Each row of a before or after table is a point. The points were changed in one or more steps. Then noise was added and the rows were shuffled. The steps act on columns, c1 being the first. What was done? A step turns or swaps two columns, mirrors them in a line or flattens them onto one, adds a multiple of one to another, or multiplies or shifts one. Angles are multiples of 10 degrees, from the lower column toward the higher: turns from -170 to 170, lines from 10 to 170 but not 90. Use the fewest steps. Two steps may share a column if one is a turn and the other turns, adds or multiplies; they go together, in the order done. Otherwise the lowest column goes first.
(in the rows, 128 means zero)

Before:
[[191 117]
 [103 135]
 [129  98]
 [134 171]
 [167 200]
 [183 118]
 [122 109]
 [117 117]]
After (8 x 2):
[[132 145]
 [151 133]
 [ 72 109]
 [ 77 110]
 [114 154]
 [124 148]
 [132  44]
 [144  88]]
Steps: turn c1 and c2 by -150 degrees

Before (12 x 4):
[[105 151  89 166]
 [ 95 126 102 175]
 [161 148  70 164]
 [108 149 131 148]
 [122 186 176  78]
 [178 138 155 149]
 [107 138  73 143]
 [112 142 137 103]
 [210 110  73  98]
 [146  98 127 124]
 [147 150 175  80]
 [101  94  81 129]]
After, 12 rows:
[[ 87 161 106 151]
 [174  79 120 186]
 [101 175  94 125]
 [ 69 144 106 138]
 [174  75 149 152]
 [ 70  96 213 109]
 [123 125 148  98]
 [ 79 127 103  99]
 [128 147 106 149]
 [159 149 179 138]
 [140 105 114 140]
 [ 74 168 158 150]]
Steps: swap c1 and c3; swap c2 and c4

Before:
[[ 98 154 184 103 130  95 123 179 142]
 [120 118 127 117 108 119 129 113 164]
 [ 92 119 111 104 122 106 148 117 120]
 [106 141 130 133  98 101 132 100 132]
 [129 127 166 102  93 123 125 128 115]
 [102 148 145 109 120 119  80 110 134]
 [125 134 130 131 141  97 137 100 147]
 [118 146 139 121 138 103  78 232 133]
 [126 129 112  86 134  99 127 116 149]
 [114 152 115 106 117 186 137 124 148]
 [138 160 115 112 128 117 133 105 131]
 [126 119 136 117 144 249 146 102 122]]
After (12 x 9):
[[125 134  96 153 163 122 105 135 126]
 [111 116 130 126 153  98 123 161 133]
 [114 135 139 169 120 106 138 138 144]
 [179 138 133 137 108 219 108 151 132]
 [122 141 130 137 146 119 128 147 166]
 [124  98 141 149 123 122 133 151 128]
 [118 110  84 151 133 109 154 148 121]
 [148 108 145 154 138 165 127 136 148]
 [115 121 132 125 111 104 120 154 152]
 [114 111  88 139 138 106 160  24 119]
 [109 142 154 148 132  97 122 139 123]
 [107 106  82 157 134  91  96  77 158]]
Steps: flatten c1 and c6 onto the line at 60 degrees; turn c2 and c4 by 170 degrees; turn c3 and c7 by -140 degrees; add -0.5 times c7 to c9; turn c5 and c8 by -170 degrees

Before:
[[ 95 126 159 162 154 125  90  76 183 155 120  82]
 [171 103  73 122 137  79 152 123 160  75 152 204]
 [139 124 134 126 190 144  83  71 139 160 147 112]
 [126  82 184 136 117 170 143  72  91 134 119 102]
 [159  84  32 124 101 109  78 107 156 119 100 181]
 [117  98  67 150 184  94  84 184 147 142  80 194]
 [117 180 175 155 140 143 117  63 127 141 140 149]
 [135 121 181 185 108 107 112  69  99 146 202 134]
 [122 102 165 114 100 153 103 113 114  87 177 151]
 [165 138 146 151 130 193 116 101 161 160 135  77]
 [187 103 143  94  78 108 111 124  72  63 128 111]
 [100 150  60 119 147  97 148 131 133 129 166 163]]
After, 12 rows:
[[119  79  68 152  80  91  84 129 153 135  33 131]
 [167 164  32 120  92 102  74 130 158 120  68 128]
 [187 189 133  91 126 104 112 130  73  64 118 123]
 [173 129  71 123 105  75 157 130 158  72 130 123]
 [ 93 104 157 167 118 129  88 126 181 156 111 126]
 [117 106 182 160 177 146 117 126 131 140 185 134]
 [ 97 105  60 118 138  95 147 133 132 127 181 128]
 [163 125 150 151 132 191 117 129 163 160 145 134]
 [123 160 162 117 105 151  99 125 118  92 168 130]
 [132 148 178 181 133 104 111 137 100 145 199 122]
 [143  71 136 128  98 147  87 126 142 156 129 125]
 [132 157 181 140  93 169 139 119  98 138  82 128]]
Steps: turn c2 and c5 by 110 degrees; add 1 times c5 to c11; multiply c8 by 0; multiply c12 by 0
